Each row of a before or after table is a point. One or more steps were done to the points. Then noise was added and the rows were shuffled. The steps act on columns, c1 being the first. What was done? A step turns or swaps two columns, mirrors them in a line or flattens them onto one, adds a multiple of one to another, or multiplies or shifts one. Angles are multiples of 10 degrees, from the lower column toward the higher: turns from -170 to 170, lines from 10 to 170 but not 90. Use the fewest steps. Two steps may share a column if one is a turn and the other turns, adds or multiplies; they go together, in the order done. Otherwise the lowest column goes first.

Before:
[[-3.2  3.5]
 [ 2.4 -6.1]
 [-0.2 -5.1]
 [-0.1 -1.7]
 [-4.6  2.0]
 [ 3.1  3.1]
 [ 4.0  0.2]
 [-1.9 -4.6]
 [-2.5  3.0]
 [ 3.2  1.2]
 [-0.2  3.0]
 [ 0.0 -3.1]]
After:
[[-5.5  3.0]
 [ 1.9 -2.3]
 [ 4.9  1.4]
 [-0.5 -4.2]
 [ 3.9 -0.7]
 [-1.6 -2.9]
 [-3.3 -2.6]
 [-3.1  4.2]
 [-2.1  2.4]
 [-1.2  1.5]
 [ 4.8 -0.6]
 [-1.5  4.7]]
Steps: turn c1 and c2 by -140 degrees

Before (8 x 3):
[[ 1.6  3.3 -4.7]
 [ 1.9 -1.9 -5.4]
 [ 0.6  1.7 -2.7]
 [ 3.2  4.2 -1.3]
 [-4.9 -0.8  2.1]
 [-2.1 -3.0  3.1]
 [ 2.6 -6.5 -1.4]
 [ 1.6  1.6 -2.1]]
After (8 x 3):
[[  2.0   1.3  -7.2]
 [ -1.5   2.2 -10.5]
 [  4.7   2.3  -6.3]
 [  3.4   0.7  -9.5]
 [ -5.9   3.5  -6.4]
 [ -1.6  -4.7  -2.7]
 [ -3.3  -1.7  -2.0]
 [  1.8   0.4  -7.7]]
Steps: mirror c1 and c2 in the line at 40 degrees; shift c3 by -5.0

Before, 9 rows:
[[-2.0  1.9  3.9]
 [-0.2  0.8  1.5]
 [-2.3 -1.7 -3.6]
 [ 1.3  3.8  3.5]
 [ 1.3 -1.0  2.3]
 [ 0.2 -0.8  4.4]
 [ 2.9  0.4  5.4]
 [ 2.7  1.8  0.3]
 [-2.4 -0.7 -2.1]]
After (9 x 3):
[[ 3.5  2.3  1.4]
 [-0.4  1.5 -0.7]
 [ 0.1  4.4  1.6]
 [ 3.2  4.7 -3.1]
 [ 7.2  5.6  0.5]
 [-5.1  4.0 -1.1]
 [-6.2 -1.9  0.5]
 [-6.0 -3.8  1.3]
 [ 6.9  0.4 -1.7]]
Steps: multiply c1 by 2.5; turn c2 and c3 by -80 degrees

Before, 13 rows:
[[-0.1  0.1  2.7  1.8]
 [-1.2 -0.1 -5.4 -3.4]
 [-5.3  0.4 -0.7 -4.3]
 [ 2.3  0.6 -3.0  2.3]
 [ 0.8 -0.5  0.3 -1.8]
 [ 4.4 -5.4 -4.5 -1.6]
 [ 1.2  0.7  0.8  1.4]
 [-2.2  3.3 -2.6  0.3]
 [ 6.7 -2.1  1.9  3.7]
 [-2.1 -1.2  5.8  0.0]
 [-1.7 -3.6  1.1  1.2]
 [ 2.5  0.8 -0.9  2.8]
 [ 5.6 -5.9  2.1 -1.3]]
After (13 x 4):
[[-5.3  0.4 -3.5  4.3]
 [ 5.7 -7.6  4.9  1.1]
 [ 1.3  0.9  1.5 -1.2]
 [-2.1 -1.7  4.5  0.2]
 [-1.1 -0.3 -5.9  3.6]
 [ 7.1 -2.7  5.3 -3.4]
 [ 4.2 -7.5 -2.2  1.8]
 [ 2.6  0.8  0.2 -2.7]
 [-2.4  4.5 -3.7 -0.6]
 [ 0.0  0.1  2.9 -1.9]
 [ 2.4  0.7 -1.8 -2.3]
 [-1.7 -4.4  0.1 -1.1]
 [ 0.6 -0.9  1.0  1.7]]
Steps: add 0.5 times c1 to c3; multiply c2 by 1.3; multiply c4 by -1
